Each point is reached from the start by the listed moves, each made 0, 1 or 2 times, or once backwards (-1), plus a little noise. Is the number of moves made odd or even? Then give how often each move was made.

Moves:
(1): [  2 -29 -10  -2]
(2): [ 16 -10  13 -16]
(3): [-30 -28  -4 -13]
Start: [11 -2  2 10]
Points:
[ 9 27 12 12] -> odd (-1, 0, 0)
[-48 -58  -7 -16] -> even (0, 0, 2)
[ 60 -12   9   5] -> odd (1, 1, -1)
[41 25  6 22] -> odd (0, 0, -1)

Moves:
(1): [ 8 17 11  1  0]
(2): [ -8  10  12  15 -10]
(3): [-16   6   7  -1 -27]
(4): [16 18 -4 14  1]
Start: [-2 -7 -2 -1  5]
Points:
[ 14  47   3  11 -35] -> even (1, -1, 2, 2)
[ 6  6  1 43 12] -> odd (-1, 2, -1, 1)
[-50   0  13  11 -60] -> even (-1, 1, 2, 0)
[ 30  29 -10  27   9] -> even (0, 0, 0, 2)

Moves:
(1): [ 15  17  11   6 -14   2  -7  12]
(2): [ -2  10   5 -18   7  -9  -7  -5]
(3): [ -2  -1   8  -4 -18   0   7  -4]
(4): [ 10  -4   2  12  -4  -3  -7 -13]
(5): [-5 -2 19  1 18  5  7 11]
(6): [-11  -3  18  14  -2   4 -24   9]
(7): [-10  13  -5   6   3   1   7  -6]
(8): [-11   0   1  -9  -2 -20  -1   7]
Start: [ 6  9 -7 -7 -1  4  6 -4]
Points:
[ 60  11  42  19 -10  -5  15  24] -> even (2, -1, 0, 2, 2, -1, -1, 1)
[-22  26 -29 -53   7 -48 -10  11] -> even (0, 1, -1, -1, -1, 0, 0, 2)
[-35  19  53  44 -10  -9 -31 -11] -> odd (0, 0, 1, 2, 1, 2, 2, 1)
[-32  16 -18  -3   0   4  32 -30] -> even (-1, 0, 1, 0, 0, 0, 2, 0)
[ -5  10  58   1 -54  16 -37  38] -> odd (1, 0, 2, -1, 0, 2, -1, 0)

Moves:
(1): [ -4  -2   5  -8 -10   3   5   7  -4  -8   5  -4]
(2): [  3   8   2  -9   5   7 -11   9   5 -10  10   2]
(3): [ -5  -7   1   5  -6  -2  -7 -11  -1  -6   6   1]
(4): [  3   5  -4   1  -2   8   2  -6   8   3  -5 -14]
(5): [  1   1  -7   3   0  -6   9 -10   6   7  11   7]
(6): [  8 -11  17   4   1 -14 -17  19   6  10   0  -3]
(7): [-12   6  20  -8   1   3   9 -22   1   0  -1  -1]
(8): [ -4   5   4  20   5 -11  -2   2   0  -7  -2  -4]
(9): [-13  -4  -1   2  -5 -13 -17  13   9   9  -5   5]
(10): [  6   8   9   2 -12   4 -10   7  -1   8   1   8]
(11): [-7 -5  6  5  2 12  1  2 -8  6  1 -5]
Start: [ 10  -1   0 -11  -5  13 -10  -2  -2  -1  10  11]
Points:
[-22  17 -16  35   0   6  -1 -17   6   1   8  -2] -> odd (0, 0, 0, 1, 1, -1, 0, 2, 1, 0, 1)
[ 27  -7  55 -12  27  41 -33  60  -6 -19  18 -43] -> odd (1, 2, -1, 1, -1, 2, 0, 1, -1, -1, 2)
[-25 -22  47  11   5 -34  13 -57   0   2  16  14] -> odd (0, -1, 1, -1, 1, 1, 2, 1, 0, -1, 0)
[-30  17  33 -55  16 -12 -41  17  23 -21   6  26] -> odd (0, 2, -1, -1, -1, 0, 2, 0, 2, -1, -1)

Moves:
(1): [ 9  1 -5  2 -9 -2 -7  4  9 -5  1  2  7]
(2): [  3  -9   4   9   7  -9   9   1 -15  19   9  -2  11]
(3): [ -7  -2  -1 -14  -3   9  13  -9   2   1   6   7   2]
(4): [  5   2  -5   8 -10  -2   8   3 -16  -4  -4 -12   1]
(5): [  0   7  -5 -10  -6   1  -1  -1  -6   1   1  -3   1]
(6): [ 5  4 -4 13 -5  4 -5  5 -3  4  1  2 -6]
(7): [ 0 -4  8  4 -3 -4 -1  0 19  5  2  3 -2]
(8): [ -2   1  -2  -6 -11   0 -14   7  -6  -2  -6   2  -1]
(9): [  3   1   8   1   5  -8   1   6  -1   3 -12   2   2]
(10): [-5  0  4 -4  5 -5 -6  9  5 -1  2 10 -7]
(11): [ 6 -5 -4  4  0  9  3  3 13  3  5 -1 -2]
(12): [-12  13  -1   8   1  18   5   3  -8  -1  14  -1   1]
Start: [-7 -9  3  8 -5  7  0  7 -2  1 -4 -5  1]
Points:
[ 15 -17 -36   8 -60  40  -3  -4  23 -20  -8  -2  -8] -> odd (1, -1, 2, 1, -1, 2, 0, 1, -1, -1, 1, -1)
[ -3  11 -26 -12 -51  31 -20  50 -21 -23 -27   0 -26] -> even (0, -1, 1, 2, 1, 1, -1, 2, 1, 2, 2, 0)
[ 24 -15   4  30 -30 -33 -14   8   0  -7 -30 -26  14] -> odd (1, 0, -1, 1, 0, 0, 1, 0, 0, -1, -1, -1)
[-14 -15   0   8  12   9 -44  35  14  -5   7  20 -20] -> odd (0, 0, -1, -1, -1, 0, -1, 1, -1, 2, 1, 0)
[-26  20 -12 -28 -38  49  -5  34 -11 -13 -11  -2 -21] -> odd (-1, -1, 1, 1, 2, 0, 0, 2, 1, 1, 2, 1)

Moves:
(1): [-5  5  6  4  1  2 -9  4 -5 -5 -3  0  1 -4  9 -8  6  2]
(2): [ -5  -7 -11   2  -2  -4   1   3   9   0  -3  -5  -3   2  -3   1   7   2]
(3): [ 5 -1  2 10  3  1 -3 -1 -4 -3  3  2 -1 -2  4 -1  2  8]
(4): [ -2   3  -1   1  -6  -2  -2  -1  -7   0   6  -5 -16  -3   2  -4  -3   8]
(5): [ -5  -1  -5   0   3   2  -1  -8   5 -19  10   2   0  -2  -7  -1 -11   1]
(6): [-1  7  2  6  0  5 -4 -8  4  0 -2  4 -3  5 -2 -1  0  0]
(7): [ -2  -6  -1  -2   0   2   3  -9 -11   2  -5   3  -3   2   8  -6   4  -2]
(8): [ 6  5 -1 -1 -8  2 10  2  2 -3 -2 -4  4 -2 -2 -7  6 -1]
(9): [-2  3  1 11  1 -9  3 -7 -4  1 -9  1 -3 -7  3  2  7 -9]
(10): [ 0  1 -3  4  0  2 -1  0 -5  3  4 -1  4 -2 -7  0 -3 -8]
(11): [ -3  -2  -3  -5   9  10   4  -2   9   3   5   3  -2   3 -11   0   1  -5]
(12): [ 3 -6  1  1  2  0 -6  1 -2  0 -6  1 -1  4 -5  0  3  3]
(13): [ 0 -3  8  0 -5  3 -1 -9  5  3 -1 -5  2 -6  1 -6  6  1]
(14): [-2 -1  2  1 -6 -3  1  1  2 -2  9 -4 -1  9  1  0  5 -6]
(15): [ -5  -1  -3  -8   4  -1   2  -3   5   0  10  -5   6   6 -22  12  -2  -2]
(16): [ 3 -3 -9 -3  2  2 -4 -4  0  0  1 -6 -6  1  1  2 -1 -7]
(17): [-7 -6  4  1  8 12  3 -1 -4  5 -1 -4 -2  1 -6  7  1  0]
(18): [-1  0  3 -4 -6  5 -2  0 -2 -1 -3  2  0 -7  4 -1  2  1]
Start: [ 5 -8  8 -6 -3  4  5 -5  0  5  0  0 -2  2  3 -3  2 10]
Points:
[  9 -22  16 -31   7  60  16 -13 -20  40 -32   9 -42  13  -2  -1  15   2] -> even (-1, -1, -1, 1, -1, 1, 1, 1, 0, -1, 2, 2, -1, 0, -1, 1, 2, 2)
[-21 -22   9   0  10  28 -20   6   2   3 -11 -21   5  32  -1   1  22   0] -> even (2, 1, -1, -1, 0, 1, 0, 0, -1, 0, -1, 1, 0, 1, 0, 1, 2, -1)
[ 33 -32  -7  -6   3  12   2 -28 -45  35 -19   9 -42  -6  25 -22  18 -14] -> odd (-1, -1, 1, 1, -1, -1, 2, 0, 1, 1, 2, 2, 0, 0, -1, 2, -1, 1)
[-13  16  39  27 -18  24  -1 -60 -37 -24  -6  15 -38 -40  36 -33 -20  33] -> odd (0, -1, 0, 2, 2, 2, 1, 0, 1, 0, -1, -1, 1, -1, -1, -1, 1, 1)
